Each point is reached from the start by the listed moves, each made once or not at all, plus a little noise. Say if it took an odd or an even number of moves. Then give how often each move was made.

Moves:
(1): [ 13   7 -21]
(2): [-35  67   5]
Start: [-12  21  27]
Points:
[-10  23  25] -> even (0, 0)
[-35  95  11] -> even (1, 1)

Moves:
(1): [-22   5 -15  -9  13  16 -25   3  -9]
(2): [-13  17   0  22 -18   9  -5 -12  18]
(3): [ 41  15 -25  18 -11 -23  20 -49   2]
(4): [  7  34 -19  32   3 -10  -5  17   1]
(5): [ -2   6  24 -54 -15  13  -4  -5  14]
(6): [  5   6  25  -6  -3  -5   7 -21 -20]
(7): [ -4  14 -33  -7  -9   1   3  24 -33]
(8): [  0  -2   7   3 -18 -34  -2  -1   4]
(9): [ 20  -4  -9  23 -29   0 -19 -12  -9]
Start: [-26   0  11 -11 -20  -5  27   0   3]
Points:
[-17  95 -35 -11 -59  -3  15 -45 -20] -> odd (1, 1, 1, 1, 1, 1, 1, 0, 0)
[-54  81 -32  19 -35   3   3  12 -41] -> odd (1, 1, 0, 1, 0, 1, 1, 0, 0)
[-46  36   0 -51 -58  19  23   6   6] -> odd (0, 1, 0, 0, 1, 0, 1, 0, 0)
